Each row of a before or after table is a point. The points were changed in one or more steps. Then noise was added and the rows were shuffled. The steps act on columns, c1 being the first. What was done? A step turns or swaps two columns, mirrors them in a line or flattens them onto one, adds a multiple of one to another, or multiplies or shifts one. Angles are multiples of 10 degrees, from the lower column toward the higher: turns from -170 to 170, lines from 10 to 170 but not 90. Use the fewest steps. Two steps may share a column if one is a turn and the other turns, adds or multiplies; they go together, in the order done. Otherwise the lowest column goes first.

Before (13 x 3)
[[ 27 -18  35]
 [ 32  46   2]
 [ 23  -3  13]
 [ 44  37  27]
 [-44  27  33]
 [ 49 -29  26]
 [-38  28 -53]
 [ 66  16  -2]
 [ 20   8  27]
 [ -6 -25 -15]
 [ 20   2  29]
 [ 61  63 -16]
 [ 84  24  34]]
After (13 x 3)
[[  9  21  21]
 [-37  -3 -60]
 [-64  40  14]
 [ 56 -12  35]
 [ 65  37  17]
 [ 21  46   6]
 [ 19   5  12]
 [ 12  17  24]
 [ 59  14  -9]
 [ 27   3  39]
 [ 11  40 -21]
 [  7 -31   0]
 [ 38  47 -46]]
Steps: turn c2 and c3 by -30 degrees; add -0.5 times c2 to c1

Before (11 x 6)
[[ 27  37  29  -6  16  28]
 [  7  19 -29 -47  42 -22]
 [-22   5  21   9  24 -35]
 [ 14  -2 -10   5 -27  40]
 [ 34  13 -25   7  -9  41]
 [-23   9 -18 -38  20  43]
 [-19  26   5   5   9  18]
 [ -1  36  39 -11 -29  28]
 [ 17   6  -1  -7  30   7]
 [  9 -23  60   5  49 -19]
 [-19  -9  40  18  38 -12]]
After (11 x 6)
[[ 39  -5 -38  42  -3  37]
 [-14  20 118 -12   2 -13]
 [ 11 -25   7  -1   3  27]
 [ 25 -34  78  16  -5  10]
 [ 36 -37  57  19  -2 -14]
 [-17 -12 -61  49  -2 -16]
 [ 54 -13 -51  -1   1 -22]
 [  9  -7  -3  10   1 -16]
 [-39  -6  35  -9   2   7]
 [-16   9  82 -18  -1  13]
 [ 42   4 -21  -4   0  -1]]
Steps: turn c1 and c6 by -70 degrees; turn c2 and c4 by 170 degrees; multiply c3 by 2; multiply c5 by 0

Before (14 x 8)
[[  21   -9  -21    0   14   14   57   51]
 [  22  -51  -33   13   23    4   71   11]
 [ -25  -19  -34   13   24   15  -18  -29]
 [ 121   -2  -30   -6   16  -22  -19  -32]
 [ -28  -25   54   12   25   19  -14   -7]
 [  -7   -8   29  -26  -41   23   -7  -36]
 [ -24   -4   92  -43   21  -20   -3  -30]
 [ -14   -4   -6  -17 -117   -5  -21  -21]
 [ -29   -2  -11    1    6  -52  -17  -27]
 [ -31    0  -36    9   12  -11   -3  -12]
 [ -16   -3  -20  -22   -1   26  -17  -19]
 [  29  -85  -35  -10   24    9   -4   23]
 [  16   -6    5   21   23   23   -8  -22]
 [  45  -22   -5    3   10   16  -16    2]]
After (14 x 8)
[[ 22  41  21  44   6  48  66 -28]
 [-15  -7  -6  11  -8  61 -10  47]
 [-12 -15 -60  13  -5  22  -1  73]
 [-11  -7  27   3  -5  62 -19   7]
 [-11  18  41  12  -8  57 -16   9]
 [-48   6  14   7 -13  43 -24  18]
 [ 31  49  18  69  12  48   2 -38]
 [-23  -1  24   1 -10 -11 -20  18]
 [ 43   9  -7  18  19  50 -17  -2]
 [-14  16 -46  20 -15  61 -11  31]
 [-22  -2  40  -7 -11  30   0  -7]
 [ 23  12   5   0   7  60 -12  22]
 [ 28   8  -3   4   7  53  51 -57]
 [103  -7  45   8  34  10 -19   7]]
Steps: flatten c1 and c5 onto the line at 20 degrees; multiply c4 by 0.4; turn c2 and c4 by -130 degrees; turn c3 and c8 by 150 degrees; shift c6 by 40

Before (14 x 11)
[[ -27  -43  -20  -10   90    4  -42  -18  -11   51   -5]
 [   9  -40   -4   26  -18    8  -45  -30   23  -72   39]
 [  -5  -43   -3  -20  -29   12   11  -41    7   40  -46]
 [  30  -41   -7    5   12  -24  -31   -9    8   44   36]
 [ -33  -20  -44  -34   19  -28   26   -8  -12   42   -9]
 [ -16   -7    5  -24  -31    2  -46    6   40  -37    6]
 [ -36  -14    4   24  -18  -44  -29  -14   -2  -26  -17]
 [   0   31   -3   10  -24  -42   -4  -14   -6   10   -8]
 [ -25    6    7  -10   82   10  -18  -36    9   50    2]
 [  22    8  -37   -7  -21  -53  -23   10   15  -58  -44]
 [ -25   16  -89   -6   53  -32  -27  -16   61   50   -6]
 [   1   16 -116  -26  -27   12  -63   -2   31   44  -15]
 [  22  -19   -5   -5   -6 -113  -47    1   16    6  -27]
 [ -12   -9   10   43   -9   -4   45   26    2   50  -12]]
After (14 x 11)
[[  -9  -11  -32   27  -18  -39  -24  -22  -45 -100   -1]
 [   9   -1  -39   65   -6  -41   31  -30  -15   33  -18]
 [ -39   20   20   31  -31  -40   45  -35    8   51  -41]
 [  10    9  -21    0  -12  -14  -15  -35   14  -96    6]
 [  -2    6   -6  -35   47   15   -2  -89  -43    0  -47]
 [-112   27  -16   31   47  -50  -37  -12   21   -9  -13]
 [  -1   -3    2   29   23  -16   38  -17   29    8  -12]
 [   8   -1  -11    3   45   36   17   12   -9  -28  -15]
 [ -83   58  -36   35    1  -38   23  -30   14  -75   -2]
 [  -8   20   10   65  -41  -45  -20    9  -45   62   38]
 [  -9   16   21   72    6  -82   89  -28  -20   -2  -28]
 [ -38  -11  -41  -48   17   14   37  -15  -23  -38   -2]
 [  11   39  -10   16   -7  -38  -19   11   -3   46   11]
 [ -10    7   30   45   26  -40    8   24  -43  -41   37]]
Steps: mirror c1 and c3 in the line at 50 degrees; swap c2 and c9; turn c6 and c7 by -70 degrees; add -1 times c6 to c4; turn c5 and c10 by -130 degrees; add 1 times c11 to c8

Before (13 x 14)
[[-56 -24  -2   7   5  -3  28 -32  41  -7   9  38  -3 -14]
 [-11  10   4 -27 -25  13  14 -68 -15 -49   5  -6  27 -13]
 [ 15 -23 -20  -2  -2 -50  25  -7  67  -3 -26  14 -41 -31]
 [ -5  -3 -22 -44   7   5  33  -8  50 -19  14   4   7  -3]
 [  5 -32 -25 -40  19 -21 -43  10  10 -80 -27 -32   4  10]
 [ 40 -28  35 -42  17 -20 -60   4  -5 -25  -3 -18  31  24]
 [-27 -14 -47   5 -23  19  17 -58 -17 -18  18 -39  24  45]
 [ -9 -54  32 -30  13 -53  67 -12  -5  -3   6  -6 -19  17]
 [ 26 -59  11  -2   8  20  23  13  67 -23 -25  34 -51 -15]
 [-37 -15 -52 -12 -48  22  -1 -78   0 -51  77 -23  27 -17]
 [ 15   0  26 -37   7 -36 -22  16  -8 -40   2  -5 -32  48]
 [-42 -23  15  -1 -39 -11  47 -44  58 -24  11 -47  -7   1]
 [  4 -25   8   0  63  29  14  15  41  18 -12  19 -67 -52]]
After (13 x 14)
[[-39  -7 -52 -12 -52  22  20 -50 -20 -73  42 -23 -48 -18]
 [-59 -50  -3   9   5   0 -29 -24  -9  -9   4  36  -3 -14]
 [ 14 -68 -20  -1   2 -49 -52  -4   1   8  -9  11  66 -31]
 [  7 -46   8  -3  65  31 -61   7 -11  19 -12  19 125 -55]
 [ 39  -7  34 -41  17 -20  77   3 -36 -15   5 -13 -41  30]
 [-10  17   4 -28 -24   8   5 -46   6 -40  24  -8 -56 -11]
 [-27  11 -47   6 -26  17  -1 -43 -26 -21  11 -39 -50  46]
 [  4 -18 -25 -39  21 -22  48   5 -32 -48  27 -29   6   8]
 [ 27 -78   9   2   4  19 -58  10 -40  -3   3  35  88 -19]
 [-12 -17  31 -26  15 -52 -73 -10 -66  -7   4  -8  15  16]
 [ 18   7  28 -40   6 -40  -1  11  -5 -33  16  -5  63  47]
 [ -4 -49 -20 -43   3   3 -24  -8  18 -23   9   6 -25  -1]
 [-42 -64  14   0 -38  -9 -44 -32   2 -24  12 -50   0  -3]]
Steps: turn c2 and c9 by 70 degrees; multiply c9 by 1.3; multiply c13 by 2; turn c7 and c13 by -160 degrees; multiply c8 by 0.7; flatten c10 and c11 onto the line at 150 degrees

Before (9 x 20)
[[ 14  61   8  64 -18  21 -10 -23  34 -49   3  30  38   8 -64  20 -92  21
    2  -4]
 [  8 -16  -8  13  23  67 -15   2  31 -76 -12 -19 -23  81  68  -7  42 -10
    3 -40]
 [ 12   4   2 -13  -3 -37 -40  22 -12  18  11 -39  25 -46 -25  26  31  50
  -50  -5]
 [-13 -15  25   8  25  13   0   2  11 -42 -15  -4 -36  16  23   2  32  -6
   53 -36]
 [-36   2 -19  30  21  38  23  -8  33 -49  21  -8 -38   4  41  41  42 -23
   17   6]
 [ -6 -12  20  11  50  58 -11  53 -16 -93   4 -32   4  34  22   9  33 -53
  -42 -31]
 [ -8  20  47 -40 -33 -23 -43 -38  23  10 -80 -49 -32 -28 -23  21  -5  59
  -23  22]
 [-38  41  15 -38 -51 -22 -33  49   5   1  32 -45   7 -22 -54   2  10  43
  -25  -3]
 [ 13  67  32 -15 -28  12 -24  26 -21 -32  19 -53 -23 -30 -21   3  53  45
  -24 -35]]
After (9 x 20)
[[  4   4   3 -14  -3 -37  26  23 -12  17  13 -73  24 -46  22 -39  30  49
  -51  12]
 [  3  67  32 -15 -29  11   3  25 -21 -32  20 -83 -22 -28  39 -22  52  36
  -25 -14]
 [ -2 -17  -8  12  22  67  -9   2  31 -76 -10  -9 -23  81 -25 -14  43 -24
    1 -75]
 [  1 -11  19  11  49  59   8  53 -15 -91   2  15   5  34   2 -11  32 -88
  -42 -40]
 [ -5 -16  25   6  23  13   3   2  12 -42 -17   1 -37  15   5   0  30  -9
   53 -42]
 [  2  61   8  63 -18  22  21 -23  34 -49   4   9  37   7  52 -10 -93  42
    3  38]
 [  4  42  15 -36 -51 -23   2  48   6   1  24 -74   6 -22  44 -31   9  36
  -25  32]
 [  2   1 -21  30  20  38  42  -8  34 -48  11  12 -38   3 -35  23  43 -36
   17 -24]
 [-13  19  49 -40 -33 -23  20 -40  24  10 -81 -90 -31 -27   4 -43  -5  56
  -23  31]]
Steps: flatten c1 and c11 onto the line at 80 degrees; swap c7 and c16; multiply c18 by 1.6; turn c12 and c18 by 30 degrees; mirror c15 and c20 in the line at 110 degrees

Before (12 x 32)
[[  25   14  -13   -1  -39    6  -25    0   27  -20   22   -4    3    0
   -10   -8   -3    1   10    2    6   -9  -41    4  -24   26   -3   12
    -2  -15   -1   -6]
 [  35  -10  -20    4  -46   28   -4   -6   25  -23  -25   29  -11   11
    10   34  -14  -32  -17    6   -4  -13   18  -17  -16  -10   17   24
   -10    2    7    4]
 [ -33  -30  -24   20    8   33  -11    7    3   22    6   -1    2   17
    -9   24  -17  -12   24   12  -23   16   -9  -20  -25   17  -11   12
    86    0   17   10]
 [  -3   23   -2   24   18   35  -22  -12   15   39   -7   39  -14   35
    11   -9  -27  -16    7   67  -61   66   24   -8  -24   12    4   20
    19   -3  -15  -12]
 [  24   29    2   15   19   12    3    9   26   27    9   32    6   16
    64  -14  -23  -25    0   -2  -15    6   -4   41   38  -21    6   23
   -14   -7   17   16]
 [   1  -16   13   -5   22  -12   -8   97  -56  -21    2    5   -6   25
   -14    1   -4   11    1    7   -8    3  -16   33   63   28  -10    2
   -11   -2  -43    3]
 [  24   16  -11  -20   14   27  -21    8   11   15   27   11    6    8
    -7   -7  -27   -2   -2   37    7   10  -17  -21  -28  -73    7    6
    -9   10   10  -16]
 [   6  -18  -23  -11   24  -96    9   -9   17  -19   -3   14   -6   27
    22  -13  -21  -14    3   29    7  -23    9  -27   32   23  -46 -121
   -13   -1  -82  -11]
 [  31   26   -6   11  -39   -1   -4   -4    1  -10  -39   -6  -10    5
    40   -9    0   12  -18   17    4   25   28   65   12    9  -19   12
    -7  -14   19    3]
 [  35   13   96   -4    1   17  -25  -14   14  -15    9    4    4   12
   -14    0   -4  -17  -19    6  -77  -25  -23  -23  -14  -12  -12   12
    37    1   14  -14]
 [  14   22   38    8   26   -4    7    2   32  -11   32    8   14   39
    16   46   89  -15  -10   19   -8   12   -9  -21   -8  -44  -35  -50
    39  -16  -10   12]
 [  33    3  -22   19   17   30   33   16   24   -3   22   -8   11   12
   -12   32  -17  -12   14   -4  -14  -24  -23  -29    1   14   16  -25
    22   26   18   11]]
After (12 x 32)
[[  26   28    4  -14   21   12   -3    8  -25   27    7   31    6   16
    66  -14  -48  -26    3    0  -17    5   -3   41   38  -20    6   20
    12   12   16   14]
 [  36  -14  -22   -8  -45   30   -4   -5  -24  -21  -25   27  -12   12
    10   33  -22  -34  -17    6   -4  -12   19  -17  -18   -8   18   23
    10   -2    6    5]
 [  32   26   -6    3  -37   -1  -11   -5  -49  -11  -40   -6   -9    6
    40   -9  -18   12  -17   16    4   27   28   67   11    9  -21   13
     4   14   18    4]
 [  35    2  -21   -5   16   31   42   14  -25   -3   24  -11   11   13
   -14   32  -52  -10   17   -4  -13  -25  -24  -29   -1   14   16  -25
   -11  -17   19   11]
 [ -33  -29  -25   -5    9   34   -2    6  -46   22    4   -2    1   15
    -6   22  -50  -12   24   12  -20   17  -11  -20  -24   17  -10   12
   -81  -32   17    9]
 [  23   13  -10   -1  -40    7  -28   -2  -24  -18   25   -5    3    0
    -7   -7    1    3    8    1    8   -9  -41    5  -24   26   -5   12
    -3    6   -1   -6]
 [  15   22   38   82   24   -6    5    4  -18   -9   32    6   14   38
    16   46   76  -17  -11   20   -8   13   -8  -20   -8  -44  -35  -51
   -42    3  -11   13]
 [   1  -14   12   -6   23  -11  -10   98 -105  -21    2    8   -6   25
   -11    0    6   10    3    6   -8    2  -16   32   61   28   -9    2
    10    5  -43    3]
 [  -3   24   -1  -10   20   34  -20  -13  -38   40   -7   37  -11   33
    10   -9  -67  -16    7   65  -60   63   24   -9  -22   12    3   19
   -18  -12  -16  -13]
 [  32   13   96   -4    2   17  -17  -13  -35  -13    8    6    4   14
   -15   -2    0  -17  -19    5  -76  -27  -22  -23  -15  -12  -12   14
   -34  -21   14  -15]
 [  24   15  -11  -34   14   26  -18    8  -40   15   28   11    6    8
    -6   -6    6   -3   -3   35    6   12  -16  -21  -27  -74    9    6
    10  -14    9  -18]
 [   4  -19  -23  -25   21  -94    8   -8  -31  -19   -3   13   -8   27
    23  -14   -1  -13    5   28    5  -24    7  -30   32   24  -46 -121
    13    8  -82  -12]]
Steps: turn c4 and c17 by -60 degrees; multiply c17 by 2; turn c29 and c30 by -160 degrees; turn c7 and c30 by 20 degrees; shift c9 by -50
